Each row of a before or after table is a point. The points were changed in one or more steps. Then noise was added and the rows were shuffled. The steps act on columns, c1 being the first. What was done? A step turns or swaps two columns, mirrors them in a line or flattens them onto one, adds a multiple of one to another, or multiplies or shifts one. Angles are multiples of 10 degrees, from the lower column toward the higher: turns from -170 to 170, lines from 10 to 170 but not 90. Use the fewest steps. Two steps may share a column if one is a turn and the other turns, adds or multiplies; they go together, in the order done. Otherwise the lowest column goes first.

Before (8 x 3):
[[  4  16 -20]
 [-31 -42 -33]
 [-27  24 -24]
 [ 29  20 -38]
 [-30  50  53]
 [  0  47  62]
 [-11   5  16]
 [ 34 -13 -80]]
After (8 x 3):
[[-12  55  26]
 [ 31 -68   0]
 [  9 -11  14]
 [ 58 -48  18]
 [  9  10 -18]
 [ -3  12 -48]
 [ 31  23 -10]
 [-30  61 -56]]
Steps: turn c1 and c2 by -130 degrees; turn c2 and c3 by 60 degrees

Before (9 x 6):
[[ 77  69 -37 -26  23 -26]
 [  5  33  20 -38  19 -32]
 [-72 -21 -14 -22 -15   2]
 [ 29  12 -42   2  -5 -35]
 [-86  20  19  11 -36  -3]
 [ 53  14 -20  24  28  28]
 [ 24 -57  82 -22   5 -27]
 [  9 -25  28  37   0 -54]
 [ 58  26 -33  30 -40   3]]
After (9 x 6):
[[  4  33  18 -38  12 -35]
 [  8 -26  28  38  16 -49]
 [ 29  14 -43   1  10 -30]
 [ 54  15 -21  26  -5  16]
 [-72 -22 -12 -21   0   6]
 [ 24 -58  83 -22  10 -24]
 [ 59  27 -33  30  -5  18]
 [-86  20  19  13  -2   8]
 [ 78  68 -37 -26  12 -30]]
Steps: flatten c5 and c6 onto the line at 110 degrees

Before (11 x 8):
[[ 19 -26 -75 -86  30  13  37 -26]
 [-70  71  -8  29  55 -59 -24 -41]
 [ 17 -51 -22 -46 -19 -19  32 -24]
 [-23   4 -15  25  -4  12  25  23]
 [ 17  23  28  -4 -51  16 -26  26]
 [ 14 -17  36  -4   9  29 -19  39]
 [ 29 -22 -99 -47 -21 -34  -8 -22]
 [-61  63 -47   2 -30 -62 -35 -17]
 [ 43   9  22  21   0  39  33  -7]
 [ 35 -46  19  18 -16  60 -23  10]
 [ 61 -32 -47 -25  19 -20  43  13]]
After (11 x 8):
[[ 12 -37 -19 -45 -17  19  34 -19]
 [ 66 -19 -48 -28  17   5  41  23]
 [-65  80 -52   1 -25 -25 -34 -22]
 [-24  -3  -9  25 -16  -5  23  23]
 [ 20 -28  39 -11   5  11 -29  31]
 [ 12  11  27  -9 -49  -3 -26  24]
 [ 26   2 -99 -44 -22   2   3 -21]
 [ 39 -60  16  23 -15  23 -28   3]
 [-71  76 -13  30  57 -34 -15 -41]
 [ 44   1  17  17  -8   1  29  -6]
 [ 14 -32 -77 -87  29  13  34 -21]]
Steps: flatten c2 and c6 onto the line at 160 degrees; turn c7 and c8 by 10 degrees

Before (13 x 11):
[[-10  42 -23  17   3   8 -51 -25 -14 -36   5]
 [ 39 -19  61   7  -2  18  35  32 -28  14 -31]
 [-11  14   1  43   0  -4  16 -23  -7  -7  42]
 [  0   3  49  -6   4  35  31  22  24  44  17]
 [  6   2  60  -5  16  -2  43   0  46   3 -25]
 [ 27 -31   0  33 -29  60  21  33  19 -20  -6]
 [ 28 -14  17  11  44  41  49  62  33   4  23]
 [-10  31  13  20 -51 -29  -8  29 -31 -47 -36]
 [ 68 -10 -25   0 -11  24  43  30  25   2 -13]
 [ 21  14 -12   0 -57 -33 -39  21  -5 -36  -3]
 [-27  -6  -7  13 -33 -33 -11  20 -29  -1 -51]
 [ 10  59  11  14 -29  -5  13  19  11   4 -33]
 [-15  19 -26 -21 -46  -5   2   2 -37 -48 -12]]
After (13 x 11):
[[  22   -8  -13   -1    4  -22  -39   22    0  -90   16]
 [  31   -6   28   10  103   29   49   63   26   10   -7]
 [ -11   -1    3   19   11  -21   -7   30  -33 -117   57]
 [ -15   -7  -36  -22   13   -4    1    2  -29 -120   22]
 [   5   15   72   -5   76   -1   43    0   23    8   21]
 [  28   28    7   33   31   40   21   33   18  -50   -6]
 [ -27   38  -17   13   28  -23  -11   19  -25   -3   41]
 [  37   33   48    7   57   13   36   32  -48   34   21]
 [  11  -24   13   13   31   -4   14   21    6   10   67]
 [   0  -15   53   -7   64   23   28   23    7  109   -4]
 [  -9  -41   -1   42   60   -2   17  -22   -7  -18  -30]
 [  -9  -34  -27   17   63    6  -50  -26   -6  -89   17]
 [  66   17  -15    0   49   18   42   28   31    6   11]]
Steps: turn c2 and c11 by 140 degrees; add 0.3 times c8 to c11; turn c3 and c9 by -20 degrees; shift c5 by 60; multiply c6 by 0.7; multiply c10 by 2.5

Before (8 x 14):
[[ -8 -25  28  46  65 -32  48 -51 -16 -36 -26 -15  -5  21]
 [ 17  19  15 -46   9   5   8 -43 -16 -47  39  -2   3 -12]
 [-21 -36  19 -21 -11 -30  58  34  14 -33  66 -25  -3   9]
 [ 35  40   0  28  64  50  45 -39 -40 -24  19  55 -12 -32]
 [ 35 -35 -14 -22  70  60 -25  41 -16 -81   2   4 -19  25]
 [-11  25  22  43 -18   0  25  17  18 -12  44 -22 -17  21]
 [-17 -41  13  -5 -17 -34   7 -18  49 -48 -27  14 -54  38]
 [ 73  43  59 -15  21 -16  17  15 -20  -1  35  46  16 -54]]
After (8 x 14):
[[  74   43   50    9    9  -20    8   15   30   15   47   58   19 -107]
 [  19   34   46  -12    9    4    6  -44   12  -35   49  -12    4  -24]
 [  -6  -10  -14   48   -4  -33   47  -52   68  -40  -34   11   13   44]
 [  33   -6    8  -24  -10   60  -15   40   70  -87    5  -10  -26   48]
 [ -13   31  -18   48  -11    1   30   15  -18   -2   58    4   -7   45]
 [ -17  -21   14   -1  -38  -36   24  -18  -31  -60  -33   14  -47   79]
 [  36   46  -22  -10   18   51   47  -40   77   -8   24   56    6  -63]
 [ -21  -21   29   11   -9  -31   58   35  -15  -45   87  -21   17   19]]
Steps: turn c2 and c10 by 20 degrees; turn c3 and c4 by 50 degrees; turn c4 and c12 by 30 degrees; turn c5 and c9 by 110 degrees; turn c7 and c13 by 20 degrees; multiply c11 by 1.3; multiply c14 by 2

Before (13 x 18):
[[  6  50 -39 -42   3 -14 -17  48   1  11  -4 -67   9   1  27 -26 -14  19]
 [ -3   2  41  15 -11  18  24  -7  47 -20 -14  22 -25  36  -5 -25   3 -23]
 [  3  23  14 -48  71  35  50  47 -10  16   2   3  19 -34 -28  14   5 -60]
 [-29  21 -43  42  17  15 -37  14  47 -43  -9  13 -19 -50 -31  17  28 -27]
 [ 24   4  43  17  70  -9 -22  29 -31 -17  14  14 -24   0 -23 -10   6 -11]
 [-16  16 -12 -31  16 -14  46  45   8 -17 -12  22 -20 -34 -22  15 -28  -1]
 [-23  10  37 -33  30 -30  29 -44  28 -55  40 -66 -11   3  29  37  40  22]
 [-21 -28  22  44  18 -37  -6   4  41 -12  53  20  19  -1 -40 -34 -13  -5]
 [ 32 -29  38   7  12  40  36  43 -20   0   7 -31  31 -26  40  28  60   7]
 [-25  -9  51 -31  44 -50  37 -34 -25 -26 -22 -47  18 -45 -18 -20  60 -67]
 [ -4  25  46 -24  -8   1 -13  17  39  10  34  13  29  -5  41  31  -6  -5]
 [ 39 -11 -24 -13  74  18  32 -14  22 -43   8  13  36 -28  31  -9 -17 -23]
 [ 39  -8  21  -1  48 -16  43 -43  -3 -77  54   5  40  29  10 -21  53 -46]]
After (13 x 18):
[[  9  26  12 -48  63 -30  58  13 -42 -16   0  -2  63  10 -34  12  46 -53]
 [ 26 -30  43  -2 -12 -38  36   9 -38  -7   6  37  92 -23  36  19  95   5]
 [  1   3  50  30  -9 -25  22  31  34  23 -13 -32 -76  12  -7 -14   0 -17]
 [-22 -33  23  36  25  38   3  36  14  21  55 -33  49 -19 -43 -20 -12   0]
 [ 32   7  37   8  62  15 -22 -16 -35  16  17 -14 -69  -4 -29  -6  43 -16]
 [ 39 -12 -14 -28  73 -29  29  17  22  39   0 -19 111 -10  29  -9  15 -28]
 [-29  20 -40  22   8 -17 -42  42   5  35 -10 -13 -52 -52 -27  16  53 -26]
 [ 36   0  23  14  26   1  41 -19  40  81  52 -12 123  15  12 -18 110 -46]
 [-27  15  47 -26  17  13  35   1  48  59  39  79 -33  21  35  13  74  19]
 [ -1  46 -36 -38   8  15 -16  26 -37  -6  -1  50  28  19  27 -51  -8  22]
 [-23 -15  49 -38  31  44  35 -42  16  34 -21  38  56 -15 -21 -40 106 -64]
 [-22  16 -13 -41  33   8  49  26 -32  20 -16 -15 -62  -4 -19  20 -34   1]
 [ -2  29  48 -23  -1  -3 -13  44   6  -5  39   3  83  12  38  39 -14  -1]]
Steps: multiply c14 by 0.7; turn c4 and c14 by -30 degrees; turn c5 and c17 by 20 degrees; multiply c17 by 1.6; turn c6 and c10 by -170 degrees; turn c8 and c9 by -60 degrees; mirror c12 and c16 in the line at 80 degrees; multiply c13 by 3
